Each row of a before or after table is a point. One or more steps were done to the points. Then noise was added and the rows were shuffled. The steps act on columns, c1 being the first. Write out the steps. A step turns or swaps two columns, mirrors them in a line or flattens them onto one, adds a multiple of one to another, or multiplies or shifts one. Angles are multiples of 10 degrees, from the lower column toward the higher: turns from -170 to 170, lines from 10 to 170 but not 90. Use the fewest steps. Two steps may share a column if one is a turn and the other turns, adds or multiplies; they go together, in the order done. Otherwise the lowest column goes first.

Before (14 x 3)
[[ -8 -13 -18]
 [ 22   1 -21]
 [ -4   4  -3]
 [  1 -18 -21]
 [ -7  -7  -4]
 [ -4   7  -1]
 [ -6   3  95]
 [ -5  -9 -14]
 [ -4   8 -16]
 [ -8   7 -13]
 [  5   5  -2]
 [ -8   3  -9]
 [ -5   8  21]
 [  0   6 -22]]
After (14 x 3)
[[ -9   8 -17]
 [-16   4  95]
 [ 56   1 -22]
 [  3 -17 -21]
 [-11  -9 -14]
 [-12   9  21]
 [-10   6  -2]
 [  1   6 -22]
 [-18  -7  -4]
 [-20   2  -9]
 [-20 -15 -18]
 [-19   9 -13]
 [ 12   6  -2]
 [-10   4  -5]]
Steps: multiply c1 by 2.5

Before (9 x 9)
[[-23 -63 -33  15 -11   8  -4  30  51]
 [  0 -31  11 -15 -35 -14  32  29  12]
 [-44 -21   5  23 -40   9 -31 -18  13]
 [-28   4  11   2  -9 -50  -3   3 -22]
 [ 42 -56  23  26   9 -24  19  19  70]
 [-38  13  42  -8  21   1 -41  55   8]
 [-51 -33  14 -36  27 -16  12  32  46]
 [ -8 -15  69  35  50   5 -21  28 -13]
 [-47  26  28   4  38  -2   4  31  12]]
After (9 x 9)
[[-22 -63 -35  14   3  10 -10  29  51]
 [ 42 -56  24  26   8 -28  11  18  70]
 [-39  13  42  -7 -16  29  32  54   8]
 [ -8 -15  68  35 -41   5  35  27 -13]
 [-52 -32  15 -36 -11 -26  19  32  46]
 [-47  26  28   4 -27 -17  20  31  12]
 [-43 -21   4  24  26  43 -12 -17  13]
 [  0 -30  11 -16  36 -22 -27  29  11]
 [-27   5  11   1  39 -13  29   3 -22]]
Steps: turn c5 and c6 by 140 degrees; turn c6 and c7 by 120 degrees

Before (9 x 14)
[[-12 -42  10 -26  35 -12 -13   6  -5  18  32  -5 -35  32]
 [ 11  37   5  -6  29  19  18  95   4  12  -3  23   6  17]
 [  0  18  -8   4 -21  25  44  -2   8  17  32  10  34 -36]
 [ 31   1  -4  -7  -7   5  44 -10  43 -34   6   3  23 -44]
 [  3 -25 -29  -4  10 -10  64  -3  27  -3  15  15   8 -31]
 [-31  50 -44  43  50  -6  38   6 -28 -19  49  22  32   4]
 [-14  31 -16  32   1  39  -8   3  11  -3   8  11 -24 -21]
 [ -2  -2 -44   6   2 -25  25   9 -36  28  34 -43  16  56]
 [-40  12  -2  13 -67  15 -23   4  -2  18  31  65  14 -21]]
After (9 x 14)
[[  9  37   4  -7  29  19  18  95   3  12  -4  22   6  17]
 [ -1  -2 -44   6   3 -25  25   8 -36  28  34 -43  16  56]
 [ 30   0  -4 -12  -6   6  44 -10  44 -33   6   3  24 -43]
 [ -9  30 -17  34   1  40  -8   2  10  -4   8  11 -25 -21]
 [  1 -25 -29  -4  10 -10  64  -3  27  -3  15  16   8 -30]
 [-22  50 -44  48  49  -6  38   7 -29 -19  49  22  32   4]
 [-37  13  -1  21 -67  15 -23   5  -2  18  31  65  15 -22]
 [-16 -42  10 -23  35 -11 -14   6  -5  18  32  -5 -35  31]
 [  1  18  -8   3 -22  24  44  -2   8  18  32   9  34 -36]]
Steps: turn c1 and c4 by -10 degrees

Before (11 x 32)
[[-54  46  -1  10  32   7  -8  13  23 -10  19 -48 -10 -32 -36 -35  -9 -12
  -37 -45 -16 -20 -28  36  24   7  17  12 -12 -22 -31  52]
 [ 22 -34  28 -12  36 -38 -11 -49  34  -7  -1 -16  26  -8  24 -23  25  15
   42  16   8 -33  19  18  59 -41 -55 -17  -1 -34 -22  22]
 [ 34  22  49  32  13  11 -15   0 -46 -31 -16  14  12  23 -17 -29 -14 -19
   10 -27  18 -26 -46  12  -5  15  39 -41 -41  -5   5 -33]
 [ -2 -28 -36  47  28 -22 -21  26  18 -27  11 -32 -47 -42  -3 -42 -50  28
  -30   5 -23   1  -4 -55   3 -55  24  37 -34  29 -16   4]
 [ 30  21 -27 -51 -25  33  39 -49 -51 -46  -2 -20 -35   1  23 -15  28 -37
  -41  13  19 -36 -26  13  -6 -58  -3 -11  10  -6  45 -18]
 [-20 -22 -10 -13 -37 -42  63 -32 -43  23   5 -26  44 -38  -7   0 -11 -66
   36 -56 -10  13 -47 -34 -23  33  34  37  36 -18  16  52]
 [-34  16  -4 -27 -43   2 -20  -5 -12 -16  -7 -17  23   8  20  -9  15  31
   -8 -16  10  28 -32 -34 -30  15 -11  40  28  12  33   6]
 [-36  65 -11 -26  48  55  -7  23 -51  -7  44  -6 -40  23  16  -8 -58 -43
   37 -26  47 -45 -12 -22   4  -4  21  28  13 -11  41 -24]
 [-54  44  35 -50 -35  22  15  10  -3 -20  31  -7  45  -1 -19 -44 -42  26
  -15  -5 -42  42 -15  18   5  -8 -33 -25 -56 -32 -41 -15]
 [ 36 -35 -30 -25 -23  37   7  26  41  13 -12 -19  15 -48  13   5 -45   8
  -15 -70 -13 -43  15  29  17   6  -3 -17   5   2 -18 -33]
 [-24  55  26  49  42  52 -33 -34  45  30 -21 -39  13  45  56 -24 -34 -38
   39  14 -28  50  14 -45  52 -25 -41  49 -41   9  -9 -21]]
After (11 x 32)
[[-50  45  36 -51 -35  22  14   9  -3 -20  30  -8  45  -2 -19 -45 -42  25
  -15  -5 -42  -5 -15 -44   6  -8 -53 -24  -1 -32  17 -16]
 [-25 -22 -10 -13 -37 -43  49 -31 -42  23   4 -25  46 -38  -6   0  -8 -66
   37 -57 -10 -37 -45   5  16  33  34  38   1 -19  -9  51]
 [-11 -29 -35  49  29 -21 -17  27  19 -27  11 -33 -49 -42  -4 -42 -50  29
  -30   5 -23 -48  -3  27  -6 -55   2  37   0  28 -26   2]
 [ 24  23  48  32  16  11 -16   0 -48 -31 -16  13  12  24 -16 -31 -13 -19
   10 -27  18  24 -47  16  -4  15  29 -40   1  -4 -38 -34]
 [-22  18  -4 -27 -43   2 -27  -5 -12 -16  -9 -17  24   8  19  -9  14  31
   -8 -15  10 -43 -33  -7 -10  15  19  39   0  12  39   7]
 [-13  55  27  48  41  53 -11 -33  43  31 -20 -39  15  44  55 -26 -34 -37
   39  15 -28 -64  14 -23  -4 -26 -33  48  -1   8  33 -20]
 [ 30 -33  29 -12  35 -38   9 -51  33  -7   0 -18  26  -8  23 -22  26  15
   42  16   8  32  19  18   4 -41 -50 -16   0 -35  18  21]
 [-30  65 -11 -26  49  55  -4  22 -52  -8  44  -5 -41  23  15  -7 -58 -42
   38 -26  47   4 -11  50  -2  -4  43  27   0 -11  23 -23]
 [ 38  21 -27 -51 -25  34  32 -48 -50 -46  -1 -20 -35   0  23 -15  28 -38
  -40  13  20  29 -25  25  11 -58  33 -10   1  -7  18 -18]
 [-62  45   0  11  31   7   2  14  24  -9  18 -48 -10 -33 -35 -35  -8 -13
  -36 -45 -16  42 -29  -1   0   7 -13  12   1 -22 -12  52]
 [ 30 -33 -30 -25 -23  37  11  26  40  13 -13 -19  15 -49  12   4 -47   7
  -14 -70 -14  46  14  23   4   6 -17 -17   0   1 -22 -31]]
Steps: turn c27 and c31 by -50 degrees; turn c1 and c31 by -20 degrees; flatten c7 and c25 onto the line at 20 degrees; turn c22 and c24 by -120 degrees; multiply c29 by 0
